Every row gives one point. Each copy is the shape, with its points in the same order, turned, moved and blurred by noise. Is it also mirrored, or only turned?

Shape (5 x 2)
[[ 33  -9]
 [ 35 -29]
 [-53  16]
 [ 19   4]
 [-13  14]]
Copy 1 (5 x 2)
[[  5 -35]
 [ 19 -42]
 [ 14  56]
 [ -4 -19]
 [ -4  15]]
Copy 1 is: mirrored
Copy 2 (5 x 2)
[[ 27 -36]
 [ 46 -25]
 [-46  13]
 [  9 -38]
 [-19 -18]]
Copy 2 is: mirrored
Copy 3 (5 x 2)
[[ 21   4]
 [ 36 -10]
 [-60 -22]
 [  5   9]
 [-32  -2]]
Copy 3 is: only turned
Copy 4 (5 x 2)
[[ 39   9]
 [ 53   0]
 [-40 -33]
 [ 22  10]
 [-11  -6]]
Copy 4 is: only turned

Shape (9 x 4)
[[-26  -8   3   0]
 [-46 -36 -15  13]
 [ 15  13  26 -35]
 [ 22   4 -11  13]
 [ 10 -34  -7  15]
 [ 18 -40 -24 -18]
 [-16 -40  26  22]
 [-16  16  42 -13]
 [ 23 -49 -19  25]]
Copy 1 (9 x 4)
[[-16  -8 -11 -14]
 [-15 -48 -21  -9]
 [  4  41  17 -30]
 [ 22  18 -12  17]
 [ 21 -20   4  12]
 [ 46 -18   1 -16]
 [-18 -28  24  11]
 [-32  30  15 -21]
 [ 38 -32   6  26]]
Copy 1 is: only turned
Copy 2 (9 x 4)
[[ -7  -9  -7  16]
 [-34 -27 -34  20]
 [ 14 -10  46  -9]
 [ 40 -11  -5   7]
 [ 17 -48 -21  16]
 [ 15 -55 -13 -16]
 [-10 -40   0  49]
 [ -5   9  45  21]
 [ 32 -60 -34  20]]
Copy 2 is: only turned
Copy 3 (9 x 4)
[[ 27  -2 -16   9]
 [ 21 -21 -44  30]
 [ 26   5  24 -43]
 [-19  20  -3   0]
 [-21 -23 -20  -1]
 [-13 -16 -40 -38]
 [  3 -48  -3  24]
 [ 33  -4  30  -1]
 [-42 -27 -34  -2]]
Copy 3 is: mirrored

Shape (12 x 8)
[[-15 -20   7  41 -32 -11  -7  24]
 [-23  -6   2  32 -35  -5  23  13]
 [ 47   1  -5  10  -2 -17  -8 -13]
 [ 22 -24   0  -2  -5  -5   4  -2]
 [ 55   0 -19   2  -7   5 -11   6]
 [-13   8  -1 -18  31  -8   4   4]
 [ -3  -1   8  -9  27  -3   5  25]
 [ 30  19 -25  -2  -9 -18  -2 -12]
 [-14  16 -12 -19  26  10  21   6]
 [-11  17  18  -9  -3   2  16  15]
 [-12  18   4 -14  14  26  -2  -5]
 [-11  -5  -4   5 -47  -4  -3  13]]
Copy 1 (12 x 8)
[[ 20  -9   7  23 -41   9  14  36]
 [ 12  -8  14  26 -45   7  27   4]
 [ 37  -8 -22 -23   6 -13  -2   0]
 [ 19 -24   0 -10   3  12  -1   1]
 [ 43  -5 -30 -13  23  11  11   0]
 [-32   6   6 -12  14  -2   1   2]
 [-19   6  10 -13  11  12  11  17]
 [ 18  -5 -34  -8   8 -17   9 -16]
 [-28  12  10   3  21   6  17 -14]
 [-16  15   8 -11 -15  20  12  -6]
 [-16  25   5   7  13  21 -14 -13]
 [  7 -13 -15  22 -39  22  11   1]]
Copy 1 is: only turned
Copy 2 (12 x 8)
[[-38 -29  -2  16 -29   2 -34   6]
 [-26 -30  11  31 -19  12 -12  19]
 [-10   0 -56   5   6  14   1 -12]
 [ -4 -19 -25  -1  -8  10   4 -21]
 [  4 -21 -60 -12  10  26 -12  -8]
 [  9   5   7 -10  24 -12   5   0]
 [ -7  -6   7 -24  19  -2  -2  -4]
 [  8  -5 -51  12  11   6   3  14]
 [ 19 -10  15  -5  34   6   8   8]
 [ -7   2  13 -11   0  16   9  19]
 [ 24  10  12  -4  16  25  -9   3]
 [ -4 -25 -10  11 -36   8 -17  21]]
Copy 2 is: mirrored

Shape (13 x 9)
[[ 11  10  26  13   2 -21 -11  -9   2]
 [ -3   2  20  11   0  -4  -4   2  21]
 [  2  26 -23  11   4  -9  25 -26   3]
 [  2 -12  13  -3  13  -7  -3 -19  11]
 [ -4  59 -23 -15  15   4 -15 -13  19]
 [ 36 -13  10   3   3 -15   1  -4   9]
 [ -1  24  20   8  12  25  25  -8 -29]
 [ 16   8  18   7  27 -18 -14   0  22]
 [  2   1  25  -1   5  -5 -12 -17  -5]
 [  6  -9 -60  14   8 -20 -14 -13   3]
 [ -5 -13 -11  11  19  36  -2 -45  13]
 [  0   8   9  -6  -4  -2 -18  -3   3]
 [  4 -13  24 -25  20 -20  -1  -2  -9]]
Copy 1 (13 x 9)
[[  9  21   5  14  22   1 -14 -15  -4]
 [ -2   6   8  13  13  -7  -8   4  14]
 [-18   5 -42  21  -3   5  10 -25   4]
 [ -4 -10   6   3  21  -3  -8 -24   7]
 [-10  28 -42 -26 -17 -29  -1 -19  15]
 [ 15   1   7  11  14  28  -9 -22  18]
 [-27   9 -22  -9  20  21   9  11 -28]
 [ 13  16   0   0  32  -4 -10 -14  24]
 [ -2   4   8  -2  20  -1 -14 -16 -13]
 [ 31 -32 -48  16 -11  -5 -10 -33  14]
 [-37 -38 -23  -6  13   0 -29 -19   9]
 [  7   5   3  -6  -2  -6 -10  -8  -2]
 [ 13  -4  20 -11  25   5  16 -25  -6]]
Copy 1 is: only turned
Copy 2 (13 x 9)
[[ 11  14  17  17 -16  11   8 -16 -15]
 [  5  13   9  13 -20  23  -8   0   6]
 [ -9  26  11   3   7  -3  40   3  24]
 [  8   7  33   2   0   9  -8 -10   2]
 [-39  57   0  14  -1 -20   2   3  14]
 [ 28   3  13 -14 -22  -2  -3  -8  -1]
 [ -1  32 -11  -6  29  38  20 -15  -5]
 [ 19  37  22   7 -24   5 -12  -5  -1]
 [  3  13  18   9   2  12  -1 -25 -13]
 [ 18   9   2  21  13 -41   4   5  44]
 [ -8  10  25  -7  27  14 -10 -35  48]
 [ -7  10   2  13  -5   2 -11 -11  -6]
 [ 16   7  27  -5  10   4 -14   2 -31]]
Copy 2 is: only turned

Shape (15 x 12)
[[ 22 -11  10   2  13   0 -15 -18  -9  22 -36   8]
 [ 19   2 -13  20   2   3 -29 -16  -1  14   5 -12]
 [-26  10 -15 -20 -19  -7  18 -12 -19   5  12   2]
 [  4   3  32 -12 -24  -7  20  44  21 -13   8   7]
 [-24  23 -16  -2   4   5  34   3  -8   4 -20 -11]
 [-17  -5  27   7  -7 -17  19  33  28 -41   4   0]
 [-18  29  -3 -28  21  -8  20   4  -2  17   2 -20]
 [-18   3  34  12 -25   2  26  32  14   3  11 -12]
 [ 28  -4 -10   3  21  25   7 -17 -16   8   4   3]
 [ 15 -20  -4  -1  16   0  -6  -7 -35  11 -10 -26]
 [ -1  26  38  17 -16 -22  26  38  -2 -20   4   5]
 [-18  20   5 -14  -5  22  -1  17 -12  -9 -10 -10]
 [ 27 -21 -11  15   5   4  -1  11  -1  18 -19  -5]
 [ 13 -22  13  19  12  18 -11 -34  -7  17   2  -7]
 [  0 -18  -5  17  27   9 -18   1 -19  26   2  15]]
Copy 1 (15 x 12)
[[ 10  -7  -7 -12  16 -19 -31 -12  24  -2 -27  20]
 [-11  19  -7  -6  29 -22 -37  -9 -12  10   0   5]
 [  5 -13  -7 -17  10  -7  31   0 -23  20   7  -6]
 [-25  10  34  13 -21  19  23  14  12  -9  -2  -6]
 [  2  20 -20 -14  16  -3  43   1  -4   7 -15  15]
 [-23  22  10  31 -30  15  29 -11  -5 -22  -2  -8]
 [  1  24   6 -43  15  -1  34 -12  -7   7 -16  -9]
 [-41   8  27  15   1  20  31  -5  -4   2 -10   9]
 [ 14   5   2 -18  38 -23 -13  -5   0 -21  12  22]
 [ 18   0   5  -2  44 -25 -13  -7  -9  -7 -31  -3]
 [-21  20  34  15 -32   3  30   8 -19  -8 -20  22]
 [-22   6 -14 -17  14   1  19  19  -9 -15 -18  -2]
 [ 10  17   4  11  30  -2 -20  -2  17   3 -12  16]
 [-12 -11  -1  -7  35 -21 -27 -34   2  -9  -2  18]
 [ 11  -3  -5 -14  31  15 -35 -15 -12  -9 -13  22]]
Copy 1 is: mirrored
Copy 2 (15 x 12)
[[ 23  15   6  26  14  16  11  -9  14  -3 -26 -23]
 [  3   4 -16  25  -9   6  22   5  11   2  13 -33]
 [-10 -21  -7 -25   9  -5  -3   5 -19  29  -5  -5]
 [-17  13  23  -2 -12 -21  40   4 -28   1 -16  41]
 [-11  12  -7 -31  21   2  17  -7 -37  13 -16 -24]
 [-41  21  13 -13 -23 -13  19   2 -28 -26 -17  31]
 [ -7  15  20 -23  28 -19   5  -1 -27  14  12 -22]
 [-26   1  22 -12 -11   8  43 -11 -36  -1   1  25]
 [ 35   0 -22  -3   5 -10  20 -14   5 -11   1 -23]
 [ 20 -20  12  10   0  -4  13  -5  -7 -13 -14 -45]
 [-17  20  11   9 -22  -8  19 -13 -60  -1 -11  30]
 [  6  16  13 -28 -14   3  22  14 -26  15 -12 -14]
 [  8   1  -8  23  13   1  42   2  -2 -17 -20 -22]
 [ 17  -9  -4   8  -6  21  16 -21  22 -15   7 -22]
 [ 28  -5  -7  14  14  23  12  18  -4 -23   5 -17]]
Copy 2 is: only turned
Copy 3 (15 x 12)
[[-11 -22  36 -15  14  -1 -11 -31  11  -5  -5  -1]
 [  4   9  13  -1   9 -10  -2 -13   5  -1   7 -38]
 [-13   6 -10 -23 -25 -10  -2  14 -30  15 -19   4]
 [ -1 -22  -9  25 -23  30  -9  43  12  -9 -12  11]
 [-28 -15 -10   0   5 -11 -15   8 -32   8 -43  -3]
 [-11 -32 -24  29  -6  -1  13  44  13 -16   1  20]
 [-16  -4   4 -19   9  -3 -15  39 -29  -9 -39  -8]
 [-20 -30 -17  18 -24  13  -8  40  19  10 -20  -8]
 [-22  12  10 -10  28  23  -2 -21  -8  14  -4 -12]
 [ -1 -27  13 -28  23  10   9 -17  -9  12  -3 -22]
 [  0 -28   7  41 -10   7   9  48   8  21 -22  18]
 [  0 -14 -18  -6   8  -1 -37  18 -14  17 -16   0]
 [ -8 -23  15  11   4  16   5 -25  -3 -12  -3 -29]
 [-21   0  12 -22  18  -3   2 -23  26  11  11 -23]
 [-28 -19  25  -9  12   2  -8 -11 -16   9  28 -23]]
Copy 3 is: mirrored
Copy 4 (15 x 12)
[[  8  -1 -20  -9  22  19   4   7 -37  -5 -36  11]
 [ 24  15   1  14   5  27 -10   4 -22 -13  -3 -11]
 [-14  10 -13  -6  -8  20   6 -30   6  12  24  23]
 [-18 -11  20 -17 -34 -40 -14  11 -19   6  11  21]
 [-20  18 -17  -2 -20  10  39  -5   0  19   2   3]
 [-18 -17  15  -4 -48 -42 -12 -19  -6  -1 -12   0]
 [-15  12 -19  -4  10  -6  16   1  15  27   9 -10]
 [-34  -2  26 -15 -38  -9  -8   3 -18  19   7  -2]
 [ 10  -1  10  21  26  15  30  -5 -26  -5  -4   8]
 [ -1  -4 -23  -4  22  15  14 -16 -44  -6   4 -19]
 [-27  27  19 -22 -35 -42  -3 -10 -24   1  -1   9]
 [-31   1  -7  -3 -16   4  17   8   5 -17   7   3]
 [ 14  -8 -11   8  -3   9  11   8 -55   5  -9   0]
 [  2  -9  16   6  27  39  -3 -10 -28  -3 -25  -7]
 [-13   7 -14  33  21  23 -10  -3 -42  -2 -13   6]]
Copy 4 is: only turned
